Rows are points. Each copy is the shape, with its points in the same order, stretched, turned, moved and blurred by noise. Say if it was mirrored as well.
In the rows, 128 means zero.

Shape (8 x 2)
[[138 169]
 [163 179]
 [190  84]
 [142 101]
 [162 177]
 [127 112]
 [ 30 178]
 [ 64 199]]
Copy 1 (8 x 2)
[[140  93]
 [155  80]
 [210 136]
 [157 142]
 [146  85]
 [145 157]
 [ 52 142]
 [ 67 106]]
Copy 1 is: mirrored
Copy 2 (8 x 2)
[[154 105]
 [168  82]
 [ 74 103]
 [ 91 135]
 [164  82]
 [120 142]
 [183 176]
 [195 138]]
Copy 2 is: only turned

Shape (6 x 3)
[[ 65 143  95]
 [208  56 153]
 [ 38 145 149]
 [112 153 158]
 [115 141 118]
 [100 142 164]]
Copy 1 (6 x 3)
[[115  60  82]
 [197 185  99]
 [139  28 134]
 [127 103 151]
 [131 101 105]
 [143  93 142]]
Copy 1 is: only turned
Copy 2 (6 x 3)
[[134 190 186]
 [ 26  66  99]
 [200 170 127]
 [164 101 139]
 [119 132 172]
 [169 111 123]]
Copy 2 is: mirrored
Copy 3 (6 x 3)
[[130 160  51]
 [ 81 127 234]
 [194 190  71]
 [173 123 131]
 [130 126 109]
 [180 143 130]]
Copy 3 is: only turned
Copy 4 (6 x 3)
[[ 65 143 141]
 [241 159  92]
 [ 70 109  93]
 [116  91 116]
 [107 125 137]
 [118  96 103]]
Copy 4 is: only turned

Shape (11 x 6)
[[103 104 161 108 105 109]
 [ 87 106 134  41  39 106]
 [218 128  96 118 150 117]
 [185 110  79 110  81 130]
 [159 112  75  90 146 186]
 [ 90 126 134  88 121 112]
 [132 119  96 110 153 133]
 [ 98  49 195 119 160 105]
 [ 93 127  88 120  63 108]
 [139  71 118 106 149 188]
 [ 87 141 172 103  44 112]]
Copy 1 (11 x 6)
[[114 119 139 121  68  90]
 [165 112 111 131  12  73]
 [143  87 128 179 178 165]
 [145  77  88 138 120 165]
 [137 115  69 159 187 133]
 [145 139 142 123  99  87]
 [145 115 118 136 154 115]
 [ 63  97 146 128  96  58]
 [155 121 128  67  72 114]
 [ 95 105  63 155 168 114]
 [133 150 125 106   7 111]]
Copy 1 is: mirrored
Copy 2 (11 x 6)
[[160 170 132  99 145 145]
 [210 191 209 141 150 133]
 [123  67 148 136  69 177]
 [191  67 179 149  97 164]
 [127  58 149 169 166 166]
 [139 170 147 123 152 103]
 [115  99 144 133 148 114]
 [107 166 106  44 191 166]
 [201 126 178 141 128  69]
 [130  74 124 126 200 194]
 [217 214 131 125 116 146]]
Copy 2 is: only turned
Copy 3 (11 x 6)
[[135  89  97 159 127  80]
 [171 102  53 220 110  28]
 [104 174 119 118 200 128]
 [146 140 111 160 206  71]
 [125 197 171 138 137 122]
 [151 123 112 158 105 112]
 [143 160 156 119 135 136]
 [110  86 123 103 109  85]
 [199  94 116 172 159  85]
 [109 162 176 128 131  95]
 [148  55  57 226 134  57]]
Copy 3 is: only turned
Copy 4 (11 x 6)
[[103  89 124 170 117 102]
 [ 60  98 133 234  72 137]
 [170 129 146  85 141 179]
 [157 133 169 175 116 168]
 [132 172 196 107  83 124]
 [ 88 123 108 147 101 106]
 [139 149 135 107 100 115]
 [134  46 121 126 104  62]
 [118 148 122 216 105 119]
 [136 128 205 122  83  80]
 [ 51  96 125 229 139 120]]
Copy 4 is: mirrored

Shape (13 x 8)
[[180 103 192 114 116 133 140 105]
 [158 105 166  50 107 141 157 141]
 [142 164  97 155 130 168 153 161]
 [110 172  82 182 128  66  84 145]
 [158 124  66 195 125  82  74 101]
 [129 108 115 174  87 143 104 167]
 [180 146 182 126 112 130 138 140]
 [135 145 109 168  84  90 157 172]
 [124 112  86 191 158  62 121 142]
 [154 115 202 119 121 114  79  94]
 [124 107 194  97 134 150 130 130]
 [ 90 149  60 172  99  80 105  90]
 [165 112 166  53 118 134  89 138]]
Copy 1 (13 x 8)
[[ 80 115 127 166 187 142 107 177]
 [ 81 154 183 132 140  99 102 186]
 [124 142  68  51 121 102 149 143]
 [184  91 150  58 104 150 149 112]
 [199  91 116 144 154 136 176 108]
 [180 147 116  95 162 182 122 161]
 [ 79 115 121 103 167 147 121 170]
 [173 106 144  84  95 149 156 200]
 [194 104 124 171  87 155 138 130]
 [ 98 109 151 132 202 179  77 133]
 [ 85 144 139 127 162 156  49 153]
 [224  78 139  84 121  95 142 132]
 [ 83 162 193 118 169 131 107 138]]
Copy 1 is: only turned
Copy 2 (13 x 8)
[[ 77  67 140 111  92 120 185 156]
 [ 35  92  89 137  92 108 191 159]
 [117 123 107  57 164 132 103  85]
 [176 158 205 118 168 165  53 139]
 [173 114 204 129 196 159  93 141]
 [ 93 136 178 108 153 177 145  88]
 [ 90 104 154  82 103 143 151 145]
 [ 91 160 221 100 151 132 103 121]
 [173 170 195 119 163 150 119 151]
 [112  69 147 142  86 155 164 168]
 [ 81  94  97 126  71 122 190 137]
 [160 116 194 175 195 104  45 133]
 [ 65  88  83 134  88 156 179 172]]
Copy 2 is: mirrored
Copy 3 (13 x 8)
[[ 99 141 160  70 188 154 124 113]
 [124 107 165 108 149 108 201 143]
 [109 165  72 144  75 119 110 115]
 [116 131 127 130 102 158   7 137]
 [158 158 112 109 122 179  24 159]
 [104 134 141 121  99 181 119 155]
 [ 65 131 138  89 169 138  96 122]
 [ 87 120 171  88  87 145  95 154]
 [148 168 172 109 105 159  40 140]
 [ 92 116 161  91 206 178  80 117]
 [104 121 161 117 164 128 145  94]
 [155 118 118 114  85 167  57 126]
 [117 113 140 135 178 123 157 149]]
Copy 3 is: only turned

Shape (15 x 11)
[[117 136 144 149 114 100 142  77  83 159 125]
 [228 142 131 115 124 144 144 118 222 110 112]
 [150 137 137 101 186 150 143 138  95 109  74]
 [106 147 150  86 117 113 115 111  99 121  99]
 [119 138  93 109 133 149 122 120  91 117 116]
 [135 130 148  96 150 105 139 145 131 151 142]
 [103 141  94  85 123 129 126 127  90 114 104]
 [118 147 119 155 134 108 107 139 111 108 125]
 [117  71 134 113 124 121 137  30 123 112 126]
 [105  91 144 135 132 121 106 145 104 237  93]
 [232 134 153  92 114 129 103 112 171 143 113]
 [138  79 138 112 121 157 127 145  92 152 130]
 [104 142 152 156 125 160 116 134 119 123 109]
 [118 100 125  88 146 135  76  55  92 154 121]
 [126 124 147 141 114  60 139 143 113 112 101]]
Copy 1 (15 x 11)
[[176  80 123 146  94  96 144 155 175 154 100]
 [ 82 223 102  84 137  26 181  89 134 151  81]
 [174 101 111 175 121  79 102 132  56  63 136]
 [209 109 152 168 121 113 153 118 101 124 159]
 [178 104  80 138  95 140 132 107  77  90 132]
 [135 109 147 131 163 119 164 116 100 135 107]
 [193  92 109 143 108 139 143  81  70  87 158]
 [151  96  97 141 103 123 104 123 109 142 145]
 [155 157 160 149  62 110 170 154 184  72 116]
 [176  86  98 109 206 113 145 164 157 125 121]
 [118 192 109 110 154  39 213 142 133 183 113]
 [150 110 114  73 129 135 152 165  83  95 122]
 [193 136 107 110 119 116  82 142 116 118 104]
 [208 136 107 178 114 149 178 171 154  99 148]
 [131  67 170 135 120  76 130 123 132 151 150]]
Copy 1 is: only turned
Copy 2 (15 x 11)
[[ 82 179 123 142 103 116 188 117  89 150 156]
 [166 157  99  66  90 194  59  78 186 170 148]
 [104 112 121 130  65 107 118 132 149 161 117]
 [ 79  91 142 161  90 145 137 115 102 121 116]
 [ 93 116 142 125 129 115 115 162  95 142 141]
 [112 124 133 154 106 132 132 106 171 125  80]
 [ 88  86 159 133 131 126 112 153  83 134 105]
 [117 131 135 177 116 141 108 137  96 146 145]
 [119 143 174  66 101  94 185 117 119  91 198]
 [116 152  98 161  61 144 249 176 178 101 102]
 [106 169 102  97  71 198  91 105 189 144 143]
 [121 128 134 130 123 118 172 157 205 130 151]
 [140 114  89 166  94 130 147 121 131 149 171]
 [ 62 147 147 108  78 102 184 166 100  62 171]
 [122 122 159 180 104 158 125 108 128 158 110]]
Copy 2 is: only turned
Copy 3 (15 x 11)
[[141 116  88 103 169 153 154 147 174 138 115]
 [118 118 177 152 127 106  65 149  63 161 102]
 [117  87 122 147 138 157  73 139 136 123 195]
 [ 92 128 111 110 168 110 126 167 183 134 148]
 [114  94 130 158 118 159 138 127 181 125 158]
 [111  96 108 118 120 102 116 140 125 105 127]
 [ 89  95 132 139 120 154 134 138 195 129 137]
 [133 126 147 119 108 155 127 162 151 121 122]
 [138  87 126  82 161 137 175  77 179 168 160]
 [146 152  77 106 149 105  97  51 179  57 175]
 [145 117 157 158 152  63  70 155 120 149 132]
 [147 110  87 145 105 130 127  68 172 134 202]
 [107 175  96 130 133 160 141 129 112 127 168]
 [140  91 130 125 184  91 176  96 216 108 188]
 [132 137 135  71 116 148  86 159 167 144 100]]
Copy 3 is: only turned
Copy 4 (15 x 11)
[[135 115 120 164 122 137 140 143 103 159  79]
 [110 137 195 139 166 140 146 184 180  54 127]
 [154 145 133 137 140  89 105 112 113  74 124]
 [107 115 111 148 120  87 148 106 118 142 120]
 [122 148 124 134 140 126 114  86 105 131 131]
 [136 106 113 119 155 123 141 141 131 112 130]
 [113 141 117 122 143 104 137  82  93 149 138]
 [117 132 124 146 133 118  95 132 123 164 140]
 [179 136 156 175 101 143 177  95 128 141 119]
 [161 123  97 139 165 127 124 133 167 162  62]
 [ 98 111 167 172 194 125 146 165 186  63 115]
 [150 104 142 126 160 122 124  80 150 119 100]
 [113 126 124 142  98 121  98 114 148 137 100]
 [154 142 105 189 133 142 145  72 137 142 115]
 [132 109 151 141 149  87 139 156 116 174 129]]
Copy 4 is: only turned
